Each row of a before or after table is a point. One or more steps were done to the points. Then noise was added and the rows were shuffled. The steps act on columns, c1 being the first. Name the steps. A step turns or swaps two columns, mirrors them in a line or flattens them onto one, adds a multiple of one to another, or multiplies or shifts one. Angles are multiples of 10 degrees, from the lower column toward the higher: turns from -170 to 170, lines from 10 to 170 but not 90. Use the fewest steps. Two steps may share a column if one is a turn and the other turns, adds or multiplies; they go together, in the order done. Otherwise the lowest column goes first.
In the rows, zero is written as 128.

Before:
177 132
113 140
150 46
121 129
119 127
121 122
135 154
158 155
193 156
153 149
126 146
After, 11 rows:
154 162
170 20
138 129
141 120
145 151
196 133
172 155
139 128
215 161
132 142
176 163
Steps: shift c1 by 20; multiply c2 by 1.3

Before:
84 115 140 109
174 165 107 110
144 157 116 134
176 168 141 83
137 138 153 101
157 149 133 109
154 123 137 114
152 169 114 85
147 152 106 106
98 154 160 149
92 112 129 106
91 118 158 121
After (12 x 4):
108 146 155 114
168 124 132 107
87 105 86 86
99 116 63 105
115 124 203 101
66 118 166 84
173 117 164 110
165 117 218 122
101 112 91 134
71 120 66 110
92 125 142 109
141 90 224 147
Steps: turn c1 and c2 by 150 degrees; multiply c3 by 3

Before (11 x 8):
114 147 118 103 169 136 93 128
131 196 136 152 187 141 141 145
51 125 135 162 111 143 152 139
93 173 115 126 129 115 123 118
164 163 162 129 142 153 111 145
133 147 116 119 149 82 100 170
66 176 53 169 118 120 98 123
131 126 188 136 147 112 110 123
110 161 113 144 117 84 137 115
155 129 134 142 121 133 149 117
123 126 108 203 116 81 172 125
After, 11 rows:
154 130 137 139 121 131 147 116
133 196 139 153 187 143 143 144
66 176 12 171 119 121 100 124
125 126 96 206 117 81 170 122
135 147 109 117 147 84 100 171
166 165 183 128 142 152 110 147
51 122 137 162 110 141 153 142
115 148 113 104 168 134 92 129
92 171 110 126 129 114 123 119
131 125 224 135 145 114 110 122
106 159 103 145 116 85 136 115
Steps: multiply c3 by 1.6

Before (11 x 11):
140 154 159 167 143 68 185 70 46 124 150
158 71 105 101 140 166 105 118 159 160 157
177 124 117 67 136 137 101 137 117 132 196
108 86 88 95 81 157 131 119 138 121 143
146 67 69 112 99 134 98 153 110 159 141
109 132 173 137 164 105 166 146 59 130 151
90 105 105 105 106 97 109 88 115 133 69
102 86 170 137 76 118 111 108 75 140 107
168 85 105 98 137 131 130 102 120 68 104
129 169 134 167 134 129 136 93 59 119 112
162 159 167 144 126 95 171 137 99 133 133
After, 11 rows:
82 157 128 124 142 194 185 30 135 88 154
100 160 112 121 124 180 170 106 106 114 134
49 87 146 141 81 81 129 131 139 161 144
44 87 96 116 78 159 110 73 118 120 104
108 86 146 196 135 114 130 108 149 148 104
116 125 131 134 137 116 101 123 116 189 200
69 169 120 131 135 128 134 47 124 90 114
88 67 178 101 99 94 97 129 100 149 142
99 72 129 101 139 83 107 147 154 163 157
48 134 101 126 164 171 167 74 77 120 150
33 105 166 128 104 143 108 92 155 151 70
Steps: shift c1 by -60; turn c3 and c6 by 150 degrees; mirror c4 and c10 in the line at 130 degrees; turn c8 and c9 by -60 degrees

Before (8 x 14):
140 115 109 103 146 127 101 131 148 112 128 168 129 124
94 192 135 98 70 140 204 137 89 87 125 72 163 109
163 98 101 152 200 123 119 124 133 98 102 137 88 157
122 100 124 145 116 108 116 124 88 110 167 153 139 125
78 163 189 125 94 93 138 160 109 111 164 125 146 120
145 148 79 196 145 163 145 84 166 106 92 117 105 131
161 91 78 152 165 145 100 130 159 155 115 115 92 172
119 121 111 127 135 166 153 148 134 65 76 40 153 40
After, 8 rows:
123 88 117 157 143 136 126 146 150 63 76 43 152 39
161 101 99 102 132 100 153 129 196 151 116 116 93 172
147 101 104 143 129 159 196 84 205 104 95 119 102 132
80 174 171 139 143 148 124 158 66 116 166 129 144 120
138 126 120 99 130 114 105 130 162 111 129 170 132 123
164 124 108 119 167 99 151 126 152 100 102 136 89 158
93 136 110 206 106 193 98 140 79 87 123 68 160 109
120 138 105 111 121 96 148 124 85 108 168 155 139 124
Steps: add -1 times c1 to c5; turn c2 and c6 by 70 degrees; turn c3 and c9 by -30 degrees; multiply c9 by 1.3; swap c4 and c7
